Each row is a point. Each copy is the shape, with its points in the same order, stretched, turned, moved and blurred by noise. Is it also mirrored, or only turned?

Shape (7 x 2):
[[-0.9  6.2]
 [-5.8 -5.1]
 [ 1.5  2.9]
 [-1.0 -7.6]
 [ 0.8  2.0]
 [ 4.8 -1.2]
 [ 4.7 -2.3]]
Copy 1 (7 x 2):
[[ 6.1  0.1]
 [-5.0 -6.4]
 [ 2.3  1.2]
 [-8.5 -3.3]
 [ 1.3 -0.2]
 [-2.9  2.4]
 [-3.9  2.2]]
Copy 1 is: mirrored
Copy 2:
[[-7.0  2.3]
 [ 7.0  4.0]
 [-2.0  0.0]
 [10.8 -0.8]
 [-1.2  0.2]
 [ 3.2 -4.1]
 [ 4.6 -4.3]]
Copy 2 is: mirrored

Shape, 7 rows:
[[-5.1 -4.0 -0.2]
 [-4.0 -7.2  2.0]
 [-3.8  2.8 -3.1]
 [ 7.4  3.0 -3.4]
 [-1.0  7.1  1.6]
 [ 7.1  1.4 -1.4]
 [-0.7  1.7 -1.2]]
Copy 1, 7 rows:
[[-6.1  0.8  3.0]
 [-7.7 -3.2  5.7]
 [-0.2  5.6 -0.8]
 [10.9  4.2  3.6]
 [ 3.5  1.8 -5.8]
 [ 9.2  1.4  4.5]
 [ 0.8  3.1  0.9]]
Copy 1 is: mirrored
Copy 2, 7 rows:
[[ 1.5 -3.8  4.3]
 [ 5.4 -2.3  4.6]
 [-4.3 -2.7  1.7]
 [-0.8  3.3 -7.8]
 [-5.9  3.4  2.9]
 [ 1.2  4.1 -6.3]
 [-2.1  0.0  0.0]]
Copy 2 is: only turned

Shape:
[[-1.4 -3.8 -3.5]
 [-1.2 -2.1  1.3]
 [ 3.8  4.3  1.6]
 [-3.2 -3.6 -2.8]
 [-5.3  2.0 -2.1]
 [ 5.0  0.9 -7.7]
 [ 7.9  6.1 -0.3]]
Copy 1, 7 rows:
[[ -5.4  -4.5  -3.8]
 [ -0.5  -2.7   0.5]
 [  2.9   5.5  -4.1]
 [ -6.4  -4.3  -0.2]
 [ -7.3   0.9   3.1]
 [ -6.0   1.8 -12.2]
 [  2.2   7.6  -8.3]]
Copy 1 is: only turned
Copy 2:
[[-4.9 -2.4 -1.6]
 [ 0.2 -0.2 -2.9]
 [ 3.7  2.9  3.9]
 [-3.7 -2.1 -3.5]
 [-2.3  3.8 -3.7]
 [-5.5  1.0  5.2]
 [ 3.1  1.3  7.1]]
Copy 2 is: mirrored
Copy 3, 7 rows:
[[ 6.1 -3.0 -0.4]
 [ 0.7 -0.2 -2.4]
 [-2.7  4.1  2.4]
 [ 5.8 -2.6 -1.4]
 [ 7.3  1.5 -1.9]
 [ 5.4 -1.0  8.6]
 [-4.4  5.1  6.0]]
Copy 3 is: only turned

Shape:
[[ 0.0  0.8  9.3 -0.6]
 [-2.6  3.3  6.0 -2.8]
 [ 8.1 -2.2  0.5 -0.7]
 [-4.1  2.2 -7.3 -2.8]
 [-1.0 -3.4  4.0 -0.9]
 [ 6.2 -4.3  3.2  2.9]
 [ 0.2 -2.3 -1.5 -5.3]
 [-8.0  1.2 -6.3 -1.5]
 [-3.4 -0.5 -3.2 -0.6]]
Copy 1, 9 rows:
[[ 2.2  9.6  1.6  0.7]
 [ 2.8  7.5  3.1 -3.2]
 [ 2.5 -1.2 -4.1  8.1]
 [-0.5 -3.8  1.3 -3.6]
 [-0.6  2.8  2.6  4.2]
 [-1.7  1.4 -2.9  8.3]
 [ 2.3 -1.1  2.1  4.2]
 [-2.1 -1.9  2.6 -4.2]
 [-1.8 -0.9  1.8  0.2]]
Copy 1 is: only turned
Copy 2 (9 x 4):
[[ -3.5   7.6   1.9   5.4]
 [  0.7   7.3   1.9   0.6]
 [ -4.2  -1.4  -8.7   4.2]
 [  2.2  -0.8  -4.4  -8.6]
 [ -4.9   7.4  -1.6   1.8]
 [ -8.6  -1.1  -4.4   5.4]
 [ -1.0   4.7  -7.3  -0.4]
 [  1.5   2.5   0.0 -10.3]
 [ -1.8   1.0  -1.7  -4.9]]
Copy 2 is: mirrored
Copy 3:
[[-10.4   0.9   1.3   1.1]
 [ -5.7   0.4  -1.2  -2.3]
 [ -2.9  -5.0   5.2   4.0]
 [  9.5  -1.6  -3.6  -2.5]
 [ -5.8  -0.4  -1.0   4.9]
 [ -5.4  -1.3   5.5   7.0]
 [ -0.2  -5.1  -2.4   2.0]
 [  8.9   0.8  -6.0  -1.0]
 [  4.3  -0.2  -2.6   1.4]]
Copy 3 is: only turned
Copy 4, 9 rows:
[[ 6.0 -3.5  0.3 -7.6]
 [ 3.2 -1.6  4.9 -6.6]
 [ 4.1  4.5 -3.8  2.8]
 [-6.7  2.9  8.1  2.9]
 [ 0.6  0.0 -1.8 -5.3]
 [ 3.5 -0.2 -6.6  0.3]
 [-1.2  6.8  1.3 -1.1]
 [-9.1  0.2  8.2  1.3]
 [-4.9  1.7  3.7  0.5]]
Copy 4 is: only turned

Shape, 9 rows:
[[ 1.8 -2.3 -1.9 -1.3]
 [-8.3 -5.8  2.1 -0.5]
 [ 0.0 -2.8 -2.0  1.5]
 [ 5.1  1.0 -4.4 -2.9]
 [ 1.1 -2.3  5.2 -2.7]
 [-1.4  5.5  6.6 -5.2]
 [ 0.1  5.1 -4.1  3.2]
 [-1.1  7.4  3.6  6.0]
 [-2.1 -0.8  2.1  3.2]]
Copy 1 (9 x 4):
[[-0.8  2.0 -2.6 -0.6]
 [-7.7  0.7  1.0 -7.9]
 [-2.3 -0.9 -2.2 -1.5]
 [ 4.1  3.0 -3.2  1.2]
 [-1.3  4.2  1.5  2.2]
 [ 4.1  4.7  7.3  4.5]
 [ 3.5 -4.1  0.9  2.8]
 [ 2.0 -5.4  6.6  8.8]
 [-3.3 -2.0  1.6  0.9]]
Copy 1 is: mirrored
Copy 2 (9 x 4):
[[ 0.1  1.6  3.6  2.7]
 [-3.8 15.4  0.9  1.7]
 [ 0.2  4.2  2.6  4.3]
 [ 0.8 -4.9  2.7  2.8]
 [ 2.0  4.6  4.1 -3.7]
 [ 3.5  4.0 -3.0 -7.0]
 [ 2.9  0.7 -4.5  5.5]
 [ 7.8  4.5 -6.7  0.9]
 [ 2.5  7.7  0.2  2.3]]
Copy 2 is: only turned
Copy 3 (9 x 4):
[[ 3.0  4.0  0.5  2.1]
 [-4.7 -6.4 -3.2 10.0]
 [ 2.7 -1.0 -2.3  2.2]
 [ 7.7  6.9  4.4 -1.4]
 [-6.4  4.3  2.5  5.4]
 [-5.6  1.8  7.5  1.7]
 [ 7.5 -3.7 -0.6 -6.5]
 [-0.3 -8.0 -1.0 -6.8]
 [-1.9 -4.7 -3.2  2.2]]
Copy 3 is: only turned
